Every row gives one point. Before rounding, the points of a table are all equally far from one centre. They may lie mostly on one side of it. Write the centre, to within rounding.

Points (8 x 3):
[[-22 -39  62]
 [-48  17  34]
 [-25 -53  41]
 [-42   3  -6]
 [ 23 -18  61]
 [-49 -24  50]
 [-42  -1  59]
 [-49 -10  54]]
Centre: [ -9 -10  26]

Points (17 x 12):
[[  4  19   8  39   0  -1  55 -25 -11 -50 -60  22]
 [ 74 -10  -3 -56  18 -29  24 -11  17 -71 -22 -40]
 [ 52  18 -26 -11  41  -1  15  27 -55 -56 -20  21]
 [ 48  30  23 -18  32  27  56 -40 -10 -75 -16  30]
 [ 75   9   3  10   6 -21 -21  36 -15 -75 -47 -21]
 [ 38 -23  -8 -39 -30 -66  21 -13 -34 -39  -6   3]
 [  7   2  24 -30  16 -20  21  32 -34 -38 -22  -4]
 [ 78   9 -23 -13  25 -21 -22  13 -58 -73  -5  10]
 [ 94 -25   6 -14 -10   7 -22 -55   4 -55  33 -24]
 [ 47 -37  -8 -19  55 -19  43 -39  25 -40 -21  12]
 [ 39 -22  18 -47 -32 -37  38 -61 -15 -73   1 -10]
 [ 64 -42  29 -18  29   4  49 -24 -24 -25  26 -25]
 [ 66 -50  15 -34  13 -57  34 -51 -24 -59 -25 -12]
 [ 40   8   4  -9 -24 -37  34 -40 -26 -56 -95 -23]
 [ 51 -41  16 -60 -18  11  24  12  -8 -49 -10 -21]
 [ 32 -31 -17 -34 -61   3  -6 -15 -14 -71   7 -17]
 [ 66   2 -22 -41  -7 -45 -27 -44 -12 -94 -18 -21]]
Centre: [ 49  -2  -3   1   1  -1  11 -31 -20 -46 -22 -10]

Points (29 x 24):
[[-11 -11 -52 -56 -60 -56 -39   1  28  19 -20  13  -3 -11   1  21   1  30
  -32 -48   2  40  12   3]
 [-19  -3  46 -36 -51 -34 -34  15  37  31  -6  37 -41   1  21  29  80  10
  -42 -34  57  14  -8   5]
 [ 31 -19 -17 -11 -30 -18 -56  50   1  -2  24  60  17 -35  -9 -23  54  17
   20 -29  43  14  11  -6]
 [ -7 -17  35 -36 -30 -18  11  44  35   8  19  66  12  45  27  32   4   0
  -11   1  22  38  19 -15]
 [  2 -11  -1 -35 -77 -75  10  33  20  32  -7  93  23  -8  18  -1  19 -10
  -42 -19  30  43  -5   7]
 [-27  33  19 -31 -11 -31 -16  22 -28 -20 -38  84 -61 -17  10 -18  36 -13
  -20 -44  33   2 -44  33]
 [ 19  29 -19 -54 -23 -57  11  71  28  -1 -54  27 -19   7  30  -9  52 -13
  -29 -49  86 -26   3   3]
 [-26 -26 -19 -16  -9  -4   8  58  18 -22  37  47 -15  -8  43  -5  58  18
  -24 -32  81  19   1   4]
 [-20 -29  -1 -13 -95 -50  -8  25 -29   0 -21  50 -13   2   9  14  56   3
    0 -33  21  -2  17  61]
 [-79  -1 -48 -38 -26 -29 -48  68  12  17 -13  34 -34  -8   7 -20  36   3
  -34 -28  10 -20  18 -10]
 [-17 -32  -9 -12 -70 -32  25  66  -8  32  25  51  23  21  18  24  64 -42
  -24 -41  41  15 -23   1]
 [-27  24 -37  19 -29 -12 -47  29 -24  13 -13  22  10  21  22  48  55 -30
  -52 -31  19  13  -5  47]
 [ 23  10  33  15 -62  -8 -35  23   4  47  42  43  10  -4   1 -28  40 -33
   -6  -9  43  38  10  24]
 [  3 -34   5 -26 -35 -74 -21  56 -27  45   2   9  24  20  20   1  25   6
  -17 -79  48   3   1  61]
 [ -8  -4  -9 -41 -19   4 -54 -14 -39   2 -42  37  17   8  13  31  27 -49
  -12 -38  17  35 -57  20]
 [-17 -35   2 -92 -34 -76  14  34   3  35  14  67 -26  28  22 -12  16   5
   17  -4  32   3 -16 -22]
 [-43  24   0 -16 -35 -20 -38  35  35  24   6  52   0  18 -32  -4  44 -31
    0  19  34  47  -9  59]
 [ -5  28 -14 -30 -83 -77 -20  31  24 -15 -28  62  -4 -12  18  40  40 -37
  -32 -16  33 -21  -5   2]
 [-16  -6  36 -22 -31 -45   1 -10 -47   2 -22  26 -31 -37 -29 -15  34 -51
   -7 -24 -30  11 -12  60]
 [-23 -10   7  18  -8 -58 -45  59   0 -20 -18  75  -6 -51   5   0  51   5
   -5 -28  40  24  -9  33]
 [  3  19 -54 -57 -42   1 -34   7  14 -10   2  46  16  20  -1 -73  72   9
   10 -18  38 -10  13  17]
 [  5  10  39  -9   2 -49   9  23 -16   6 -26  34  13 -27  76   6  23 -31
  -58 -18  49  35  44  19]
 [ 23 -41 -34 -24  15 -16  -6  30  31  51 -52  14 -19   6  22   5  12  -7
  -60 -18  57  -3  30  26]
 [ -5 -10  -3 -58   8 -32   9  15  25  -3 -41  23  -9  16 -18  21  35  -7
  -46 -58  53  64  20 -17]
 [ -4  20 -47 -26  -5 -50 -21  42 -33  41  19  57   0   9   6 -10  22   8
   -8   8  55  -3  53  -6]
 [ 22 -34  29 -15 -29 -13 -27  31 -49  23  -9  54 -36 -27 -32  18  47  -5
  -20 -18  37  10   5  29]
 [  5 -29 -16  -7 -44 -57  -7  91   7  -1  12  71  21  24 -19 -15  29 -17
   -5 -17  52 -29 -17 -10]
 [-10 -12  -9 -13 -39 -53 -12  -6 -43  23 -16  41  16 -32   4 -60 -10  14
  -15  51  25 -13  10  31]
 [-19  17  -2 -27 -68 -77 -22  29  21   5 -18   7  -1 -23  33  -4  45  27
  -32 -25  49  29  50 -37]]
Centre: [ -3   1  -2 -26 -16 -37  -3  23   4   9 -12  12   0   3  19 -20  36 -12
 -16 -14  12   4 -17   9]

Points:
[[ 50  24  -9  14  16  -5  -8  20 -39  -7  65  -4  36  39  25  26  -5   5
   27  47 -23  31   3  68]
 [  3 -26 -71   3 -44 -33  54  23 -53  14  38  21  12   3  19  25  17   7
   38  30  12  45  41  35]
 [  1 -86 -38  10 -39 -27  26  33 -39  -2  26  12  44   3 -20 -13  15   3
   -2  32   6 -12  50  62]
 [ 46  -2 -35  57 -22 -18   8  13  -3  -8  11  42  36   5  40  27  10   5
   43  24  33  50  23  56]
 [ 63 -49 -40 -33 -52  14  28  34 -16   6  25  43  27  -2  50  -8   4  23
   21  11 -12  24  34  26]
 [ 47  14 -37  30 -60 -29  24  33  -6  24 -28  32  81   4  20  34  37 -10
   26  -7  38  -9   2  38]
 [ 26 -19 -11 -21  21  21   3  -6 -33   4  17  -8  45  11   4 -18 -16 -11
   40  28  16 -12  72  51]
 [  8 -26 -27  -1 -35 -69   4 -24  -2   9   2  46  29  24  -1  -6 -14   4
   11  42  15  30   9  71]
 [ 17 -12 -28 -19 -33  26  35  36 -27  28 -24 -23  39  15 -45  37 -20  18
  -21  30 -20  32  54  49]
 [ 30  16 -47   2 -27   4  18 -26 -38  19  -1  -8  39  64   4  26   2  10
   34  36  40   7  68  51]
 [ 12 -13 -32   6  -4  31  21  53 -32  73  11  17 -10 -10  -1  14 -37  16
   -8  32 -25  43  26  47]
 [ -1  -5 -50  -4 -41 -13  45  48 -35  24 -40 -14  12  20   5  -1 -12  16
    1  90   6  29  34  38]
 [  0  -9 -44 -28 -11 -31  18  12 -14  -4  61   6  28  29 -31   2  -8  22
   -3  60  22  -7  65  31]
 [ 48 -26 -44  -1 -35 -43  15  34 -13  35 -33  55  31  -6  -4 -36  -1   0
    4 -26 -13  10  36  73]
 [ 61 -36 -41 -11 -33 -17  48  38 -11   7  45 -16  43  40  17  48  14  -3
   -4   8  -8  27  -9  53]
 [ 37  29 -13   1 -51  18  38  60 -44  15  12   3   7   5  -7 -19 -11 -39
   66   6   8   0 -46  35]
 [ 25 -34 -35   0 -33  64  44  30 -42  -9  58  13  38  36  -5   4   4 -18
   26  -7  21  20  12  45]
 [ 19 -14 -10  -3 -43   2 -22  18 -45   7   6  16  62  46   0  11 -17 -31
   33  32  52  28  65  35]
 [ 27 -48 -27  14 -20   9  23  26  -8  47  30  29  36   9 -13   3  -7 -11
   66  36  -3  66  25  35]
 [ 38   4 -22 -28 -34  -2  42  62 -46  20 -31  79  13 -11 -41  -3  27 -11
   21  35 -22   4  36  59]
 [  5   9 -73 -36 -13  20  42  46 -40  11   9  66  30   4   6 -11   8 -15
   32   6  20  15  34   1]
 [ 11 -25   6  -5 -42  22  21  36 -10  -8   1  -5  53   1 -38   8  33   7
    0  42  14  60  47  71]
 [ 11 -12 -53 -34 -49 -28  18  42  -7  -1  13 -29  15  -3  -3  24 -27 -29
   12  54   5 -14 -10  84]
 [ 39 -51 -34   3 -23  11  43  35 -58  -9   3  -3 -24   3  -6  12  -9  12
   30  60   3  15   4  25]
 [ 18 -18 -60   8 -11 -49  33  12 -27  -6  -6  33  28 -26 -12  20   4  28
   26  51  16  22  18  58]
 [ 67  -3 -31 -16 -55  31  23  17 -32  39  60 -11  -9   1  -9  47  10  -8
    8   4  -9  23  41  72]
 [ 12 -46 -19  22 -17  14  27  82  12  20  16 -13  22  42 -10 -19  73   7
   -6  32  -8  30   3  19]
 [  9 -10 -17  11  10 -17  23  41 -38  35 -19  17  66 -12 -18  27  -3 -17
   24  24  17  13  26  95]
 [ 19 -23 -64  43  28  -6  24  34  10 -17   9  35   3  -2 -15 -22  23  24
   -4  54  -7  14  26  18]
 [-12  13  -6 -71 -43  40  12  36 -10  16  -9  28  11  -3  11 -38  -5 -19
  -21  30   6  15   4  26]
 [ 21  28 -29   8  18  26  37  50  -7  62 -22  36   0  -6  -4   8 -37  -4
   24   8  13 -17  40  12]]
Centre: [ 14   9 -21  14 -41   0   7  28 -15  17  12  16  19  21   1   1  15  -8
  10  21 -19  -7  22  34]

Points, 27 rows:
[[  1  42  -3 -46  -8  -8  47 -33   2  47 -41 -34 -33 -41  38 -16   2  24
   -6 -49  41 -52 -16 -29]
 [-17  13 -30 -26 -56  16 -12 -10  47   3 -26  16  37   3  11 -31  39   0
   -8 -33  53  -9 -28  -5]
 [-20   9   4 -18 -43 -10   5 -31  -5   8 -53  29  30  11  -5 -27   8   9
    6 -35  33 -10  10   2]
 [-16  15  32 -34 -33 -16 -12 -21  15  43 -43 -14 -28 -18   1 -18  41  -9
    3 -53  57 -34  44  -6]
 [-18  51 -28  -5 -11 -54 -23 -41  62  19  -3  19 -44   5  -2 -23  22  30
   22  -6  38 -21   1 -11]
 [-18  18 -11  -9 -12 -12   2 -29  -8  35 -28  -7 -21  26  23 -20  67   4
   19 -56  13   1  17  32]
 [  5  34  -7 -27 -41 -18   3 -14   0  68   7   7   0  19  -3 -10  29  -9
   26 -35  25 -82   5  -2]
 [ 19  28  -8  48 -45  12 -15 -15  38  69  -5  -3 -14 -20  -5 -23  17 -11
    7 -32  52 -59   6  25]
 [ -9  63  18 -27   0  30   3 -29  32  31 -45  16 -50  21 -12 -50  20 -25
    3 -30 -12 -13   2  13]
 [-20  15 -20  29 -35  -1  24 -43  10  37  14  -7 -24   9  12 -65 -10 -16
   37 -25  12 -38  12   5]
 [-39  35  -4   3   3 -30 -25  -3 -26  -3  21   2 -43  -2  15 -66   5  31
    3  -1  22 -32 -26   9]
 [ 20  15   3  -5   8  10 -32  -6 -23  22 -23  45 -28 -13   3 -12  27   8
   25   4  34 -63  18  10]
 [ -7  83 -27  -1 -26  30  14 -13  22   8 -23  31 -46 -23 -44 -24  -1  -6
   16 -27  29 -56  -2  -2]
 [-12  37  12 -28   0  -5  16 -28  -1  52  18 -20 -19 -38  16 -80  48  -1
   12 -32  36 -63 -24  17]
 [-29  40 -18 -18  14  -7  -1 -39   7  36  -5 -24 -32   3 -14 -40  52  46
    3 -25 -11 -57  26  42]
 [-26  49   5  10 -43  -4 -10 -21  26  19 -17   8 -40   3  -1 -27  52  12
   21 -39  74 -31  24  -4]
 [ 24  25  -2  -6 -46 -23   6 -45  75  30 -33  18 -24  -8   1 -43  28   4
   23  -4   0 -61   7   0]
 [ 15  43   8 -23 -34  -5  -2 -24  19  27  27  23 -23 -17 -23 -36  -9  31
  -10 -34   0 -95   8  12]
 [  3  30 -30  -7 -13  -4  12 -56  35  37  18  20 -75 -21   0 -72   4   0
  -26 -33   0 -41  17 -10]
 [  2  -7  -5 -42  -5 -44  11 -23  -2 -20 -10   2 -36   3 -12 -36  58 -15
  -24  -3  18 -28  17  45]
 [ -7  18 -26  -7 -18   0 -15  -4   6  22  24  42   5  14  11 -31  17  -3
   13 -51  32 -67   9  37]
 [-60  46  -4 -14 -43 -17   3 -28   7  49 -20  18  16 -27 -16 -28  51  18
    9 -13  39 -51  25   5]
 [-16  39  11   2 -77   8 -20 -37  18  34  -4 -23 -18   3  14 -48  25  12
  -32 -30  51 -39  23  -5]
 [ -6  52   5  11 -38  -4  -7 -80  35  12 -24  -4 -25  14  19  -6  26  31
    1 -37  21 -33  33   5]
 [  2   6 -40  -7 -51  26 -20 -54  15  15  24  11  -8 -31  -9 -49 -18 -13
   11  17  24 -40  12  -9]
 [ -5  62 -49 -52 -10  -3  10  -3  11  53 -27  12 -16  -5 -18  13  24  -9
   21 -46  21 -30  27 -13]
 [-50  38 -36 -17  -5   0 -27 -38 -13  41 -10  24 -71 -43 -19 -19  29  12
   30   8  -5 -23 -18  23]]
Centre: [-16  18  -6  -9  -9   2   4 -16  24  20  -6  -9 -23 -25   3  -5  17  -4
 -16 -13  11 -30 -16   1]

Points:
[[ 23  -4 -41  46  -3 -10 -18 -18 -88  26   0  -7  -4  23  29 -12  -1  10
  -36  -5  -7 -29  34  23]
 [ 13 -25 -36  74   3  18  34 -20 -33  61 -29  12  43  10  19 -28  22  42
  -45   5 -14 -42  51   2]
 [ 44  -8 -36  62 -22  21  -2 -23 -38  68 -12  16  26  34 -12 -12   7  -9
    5 -30   0 -43  59 -37]
 [ 17 -22 -59  42   9  10  13  12 -54  14 -23   1   8 -13 -23   3  21  -5
   -5 -27  -3 -32  23  13]
 [  5 -41 -72  42  25   3   5 -27 -47  37 -14 -19  21  -2  20  -2   5  26
  -17 -36   1 -15  18 -11]
 [ 34 -17 -45  36  -9   2  17  16 -43  43 -43  14  46  25 -56 -28  -3  25
  -21 -13  -2 -56  42 -13]
 [ -9 -37 -73  95 -11  35   3   8 -20  57 -36  21  19  19  16 -25  -2  13
  -35  -8   6 -14  40  -7]
 [ 38 -14 -28  47  19  18  34 -17 -13  59 -14   7  63  -1 -30  -7  14  -4
  -27 -14  11 -26  12 -10]
 [ 30   3 -58  64  17  42  44  -7 -40  30   7   4  21  -2   6  20 -16  12
  -41  -1  10 -28  29  15]
 [ 11 -26 -52  61 -29  34   8  -6 -38  35   4   8  41   8 -37   1 -25  23
  -18 -20 -17 -79  43  -8]
 [ 26   4 -33  56  28  24  40 -10 -36  12   4   5  56  11 -25 -12  -5  18
  -45 -26  -9 -29  46 -16]
 [ 29 -14 -42  40   4  26  48 -11 -18  56  -4  48  56  34 -11 -17  17   7
   13  -3  -3 -30  18  -7]
 [ 23 -29 -47  49   3 -21  17  17 -49  46 -13   4  46  21 -39 -17   7  18
  -38 -32  18 -37  50 -15]
 [ 13  -2 -32  62  -9  -1  40 -15 -70  34 -15  35   8  26   5  17   4  25
  -72 -23  -2 -53  26   5]
 [-15 -29 -28  70  -5  33  30  -7 -58  48 -27  22  19   6  17 -23  12  -8
  -46 -38   0 -43  23   6]
 [ 24 -19   9  51  12   5  27 -25 -87  47  -2   7  56  -4   8  -7 -15  22
  -15 -29  -1 -41  18 -21]
 [ 67   3 -25  44 -36  19  35  -8 -52  10 -31 -11  16 -10 -16 -18  -9  43
  -24 -44   9 -39  64  -3]
 [ 33 -37 -46  18 -30  39  46 -23 -49  12  -6  17  24 -21 -12 -15  10  -2
  -38  -5  11   0  43 -37]
 [ 38   5 -41  69 -11  24  21  -9 -40  43 -27   3  37 -34  -8 -10 -18  12
   -9 -22  14 -54  59 -13]
 [-10  13 -41  69  -6  17  19 -40 -15  68  -5  21  -4  15 -24  10  -3  48
  -29 -17  48 -39  72   1]
 [ 36 -41 -49  61  -6  13  28  11 -34  39  -6  30  16  11 -14 -36 -12  25
  -45  -6 -10 -56  73 -26]
 [ 27 -13 -28  80 -10  -3  16 -21 -42  40  -3   9  33  -8 -37  -5   7  20
  -53 -10  -6 -30  68   3]
 [ 27 -28   1  55   2   2  28   2 -45  60 -13 -38  38  20 -21 -20  -6  24
  -18 -37  -7 -47  43  27]
 [ 29 -26 -27  68   7  13  49 -12 -50  29 -20   3  -1  17   5 -25   8   7
  -60 -24  -8 -37  65  -2]
 [  8 -31 -52  58  18  10  34  -6 -30  22  16   7   5 -18  -3 -11 -15   9
  -51 -20   7 -67  44  -2]
 [  6 -40 -40  62  -5  16   5  12 -44  75 -18  13  37  43  -9  -5  32   4
  -43   5  30 -30  22  19]
 [ 39 -31 -46  64  -9   8  31 -28 -34  59  -2  -2  46  -1 -24 -15   1  29
  -22 -24   8 -43  57   0]
 [ 20 -17 -57  71  -4  -6  60  -8 -51  64   3   2  34  21  -5 -23 -22  26
  -16 -11  -5 -38  34  -4]
 [ 10 -17 -37  78  16  -7  33   6 -22  54   8   2  36  16 -24  -9   2  17
    3 -47  19 -64  33 -23]
 [ 21  -8 -54  36  24  12  36 -13 -19  38 -21  22  32  35  -9 -24  -4  31
   -5 -40  -1  -4  74 -27]
 [ 24 -13 -55  51   4  -5  33  24 -47  19 -23  53  30   1 -23 -15  16  15
  -20 -28  12 -39  29  10]]
Centre: [  5 -16   2  41 -28  10   6  -2 -10  17 -13   7   3  23   4  -9 -15  37
 -14   2  21 -19  15 -19]
